Each row of a before or after table is a point. The points were changed in one or more steps. Then noise was added and the rows were shuffled. The steps act on columns, c1 being the first. Name the steps. A step turns or swaps two columns, mirrors them in a line or flattens them onto one, adds a multiple of one to another, or multiplies or shifts one. Angles are multiples of 10 degrees, from the lower column toward the higher: turns from -170 to 170, lines from 10 to 170 but not 90. Use the fewest steps. Two steps may share a column if one is a turn and the other turns, adds or multiplies; they go together, in the order done. Otherwise the lowest column goes first.

Before (8 x 3)
[[-41  18 -14]
 [ 27 -26  -1]
 [  3 -36 -10]
 [ 14 -60   7]
 [ 37 -21  -2]
 [-46  33   1]
 [-24   7   5]
 [ 12 -18  33]]
After (8 x 3)
[[  3  34  16]
 [ 27  20  16]
 [ 14  42  45]
 [-23  -9  -1]
 [-41  -4 -22]
 [-47 -26 -21]
 [ 37  17  13]
 [ 12  -7  37]]
Steps: mirror c2 and c3 in the line at 110 degrees

Before (8 x 6)
[[-12 -28  23   5  27 -23]
 [ 20  46  31  47  26  18]
 [ 25 -23   1 -24 -29  30]
 [-13  16 -16  20  -5  46]
 [ 30   7 -33 -24  -8 -19]
 [-16   7   8  17 -14   0]
 [  1 -24  17  17  36 -18]
 [ 60  32 -33  45 -29  -7]]
After (8 x 6)
[[-13  16  43  13  -9 -24]
 [ 21  47  24  53   0  28]
 [ 30   6 -25 -23   4 -28]
 [-16   8   1   8 -15   8]
 [ 26 -22  29 -36 -10  -6]
 [ 60  32 -14  25 -34 -30]
 [-12 -28 -18  19  14  26]
 [  2 -24 -17  32  16  19]]
Steps: mirror c3 and c6 in the line at 40 degrees; turn c4 and c5 by -30 degrees; multiply c5 by 0.7

Before (13 x 8)
[[ 60   6  -5 -11  38 -20  19  47]
 [ 60 -37   6 -32 -32  20 -53 -10]
 [  0  28  36  -6 -31   5   1 -14]
 [ 13  20  24 -24  43 -13  21 -16]
 [ 16 -15  14  19 -54 -37  37  -3]
 [-17 -36  28  -5  -7   0   8   2]
 [ 23  45 -10  26 -25  36  31  -6]
 [-25   6   7  11  30  13 -46 -33]
 [ 14  23 -46 -18 -13  11 -36   3]
 [ 13 -34  -5  -9  -6  10   1  -5]
 [ 12 -27   0  43  41  16  -6  20]
 [ 13 -21 -23   8  44  25  18   4]
 [ 35   1   4 -23 -41  -5   8 -19]]
After (13 x 8)
[[ 12 -23  12 -10  -1  13  -4  -1]
 [ 13  -9   4   7  43  27   7 -16]
 [  3   5  -1  -2 -31   4 -11  -8]
 [-15 -43  23  -1  -7   2   3  -8]
 [ 13   4  -6 -24  44 -12  -9 -27]
 [ 62   5  -6 -13  35 -24  51  -1]
 [ 11  38 -21 -21 -12  10 -10  36]
 [ 60 -27  17 -34 -30  18 -27  50]
 [-22   2  -1  14  32  12 -46  32]
 [ 14 -17  11  20 -52 -37   9 -34]
 [ 24  40 -23  27 -25  37   4 -32]
 [ 36   0   0 -25 -43  -5 -15 -14]
 [ 12 -23  13  41  42  16  17  13]]
Steps: flatten c2 and c3 onto the line at 150 degrees; turn c7 and c8 by -70 degrees

Before (14 x 11)
[[-17 -10  -7 -14   7  27  -8   3  29 -18  -8]
 [  4 -15  -7  12  50  10 -31  10   6 -30   6]
 [  3  -7  39   5 -10  13  19 -13 -34  16  39]
 [ 18  25  38 -25 -16  10  13   2 -16   2  11]
 [  9  -5  31 -16 -11 -14 -11 -31 -26  17  -2]
 [-26  -8 -18   2  51  -8  -7   6  -4 -60 -26]
 [-20  18   5  -8   4  -5  -3 -15  43  -3  31]
 [ -9   8 -34 -12  14  10  16  -6  36   3  10]
 [-37  14  12  -8 -12  26  -2   8  19  22  40]
 [  1  -6  12  -7 -19  -9  -4   6 -24   7  13]
 [ 12  -8  31 -15 -34 -15  15   3   2   2  23]
 [ -9  -3   6 -16 -14  12  15 -26  35 -15  16]
 [ 14   5  13 -20 -27   2  -9 -13 -41 -16  27]
 [  5 -16  31 -44  -1  -6   6  -6 -28   3  30]]
After (14 x 11)
[[ 13  10 -33   9  13  10   9  -7  21   3  11]
 [ -2  24  39  -6 -15  10 -12   1  -4   3  10]
 [-11  -6  13  13 -21  -9   0   5 -17   7  12]
 [-11 -15  30 -23  -2  -6  21  -4 -20   4  30]
 [-10  -4  30   6 -11 -14  -6 -31 -16  17  -2]
 [-14   5  13  -1 -29   3 -14 -14 -24 -16  28]
 [ 15  -4   5   5 -13  11  19 -26  22 -16  16]
 [  0  14  12  13 -14  26 -15   7  -3  21  40]
 [ 12  16   5  14   4  -4 -20 -17  22  -4  32]
 [-11  -7 -17  22  51  -8   2   6 -15 -58 -28]
 [-16  -7  41  26 -10  13  26 -12 -26  16  39]
 [  4  -8  31   5 -33 -14  24   4   7   4  20]
 [  9 -10  -7   6   7  29   1   3  15 -17 -10]
 [  4 -15  -5  31  49  11 -16  12   9 -31   5]]
Steps: flatten c1 and c9 onto the line at 60 degrees; add -1 times c2 to c7; shift c4 by 20

Before (8 x 14)
[[ 30 -19  -9   1 -29  20  16  -7  23 -16 -11   3  40  47]
 [-22   6   4 -32  25   2  -7 -18 -37 -41 -30 -21  22  18]
 [ 31  11 -19 -31 -31   6  -4  20   6 -40   5 -15  37  13]
 [ 18  37  -7 -45 -12   2 -19 -24 -22  -9 -22 -14  11  23]
 [-33 -51  43  11  25  -5  25  21  -2  35 -37   0 -16 -28]
 [-10  -7  13  26  42  -8 -24 -14 -25 -27 -19   4 -28  10]
 [  6  14 -40  -6 -23   7  13  28  24  -5  -6  -3  39  51]
 [-26 -50  38 -18  25 -19  45  29  -4  31 -28  60  -1 -23]]
After (8 x 14)
[[  7 -50  30  13  24  -3  41  22  -2  11  47 -35 -17 -26]
 [  6   9 -11 -34 -35   3 -21  21   3  19 -38  30  34  15]
 [  3  15 -40  -8 -20   7 -13  30  25   6  -4   9  39  46]
 [ 23   5   7 -32  25   0 -13 -18 -38  49 -24 -19  22  20]
 [ -7 -17  -9  -1 -29  20   0  -6  23  16  -8  28  42  48]
 [  9  39   6 -46 -12   1 -23 -24 -21  22   5  21   9  23]
 [ -3  -7  16  25  41  -9  -9 -11 -24  29 -14  -9 -32  10]
 [-55 -52  19 -18  26 -21  58  29  -3   6  42 -32  -2 -26]]
Steps: turn c1 and c12 by 100 degrees; add -0.3 times c13 to c7; turn c3 and c7 by 20 degrees; turn c10 and c11 by 120 degrees

Before (12 x 20)
[[ 11   3  29 -29   0 -24  41  25 -27  23  22  16 -42  22   2  35  50 -15
  -24 -41]
 [-11  15  -5 -25 -11 -18  -4 -46  29  43   9 -43 -44  34  -3  -5  27 -28
   -5 -41]
 [-24   1 -31  -5  46  27  34  32  33   1  19  22  20  20  22   7 -15  11
  -14  11]
 [ 15   5 -24  21  34  13 -21  16  12 -21  25  33  17  17  34   1 -21 -21
  -33   1]
 [ 23  20 -31  57  19  38  13  49  21  27  35 -32   7  -1   7 -22   3  16
   27 -20]
 [-12  55 -25  -5  -2   6 -28 -11  -6  11  -5 -32 -58  42  22  21  19 -16
   -2 -12]
 [ 21   6  -3  34  36  35  30   9  -1  -9  37  11  18   2  -9 -18 -24  23
   15  42]
 [-24 -46  34  -4  -1 -27  24  35 -29  21  -5  18 -57  20   3  44  27 -16
    5   0]
 [ -2  -8  42 -17  31 -49  40  45 -14  11  -7  18  -1  18  29  22  -5   1
  -19 -16]
 [ 20  27 -15 -10  16  10 -34 -11  54   9  14 -40 -20  29   3  12  36   9
   15 -20]
 [ -4  31 -34  47  32   8   3  11  19  -8   8  52  25  -7   8   3 -12  17
   -2  14]
 [  8  36 -21   3  24  22 -41 -27  37  17  23 -12 -38 -13  43 -25  19  12
  -12  10]]
After (12 x 20)
[[ -5  29 -37  26  24  27   5   8  17  -4   9  54  24  -9  -5  37  15  20
   -2  23]
 [ 28  18 -32  58  41  -4  10  52   5  31  33 -29   6  -3 -13  26  24  17
   25 -17]
 [ 18   4 -24  14  26  25 -21  18  26 -20  26  29  16  18 -31  18   9 -25
  -36  12]
 [-10  14  -6 -17 -22   0  -6 -45 -20  45  12 -39 -40  35 -12 -24  33 -27
   -5 -40]
 [ 21  23 -13 -13  18  10 -37 -11 -27   9  16 -41 -18  28 -11  -3  62   9
   14 -15]
 [ -5  -5  43 -27 -26  48  39  43   4  10  -8  15  -1  17 -30   1 -16  -1
  -17  -3]
 [  9  32 -18  25  31   7 -40 -29 -12  14  24 -12 -38 -14 -43 -12  39  14
  -10  24]
 [ 20   4  -3  34  47  14  31  10  20  -5  37   7  16   4  20  15  -4  23
   16  35]
 [-20 -47  36 -35 -25  12  22  33 -34  23   0  20 -63  16  -7  25 -26 -17
    2   0]
 [  6   1  26 -45 -18   9  42  24 -52  26  24  17 -37  23 -14   0 -21 -11
  -23 -36]
 [-25   5 -34 -10  45  25  32  32  14   1  19  21  17  22 -17   3  28   8
  -13  18]
 [-14  53 -26 -17   6  -5 -28  -8 -21   9  -4 -32 -61  39 -25   7   0 -17
   -6  -2]]
Steps: turn c4 and c16 by 50 degrees; mirror c5 and c6 in the line at 30 degrees; turn c9 and c17 by 80 degrees; mirror c15 and c20 in the line at 80 degrees
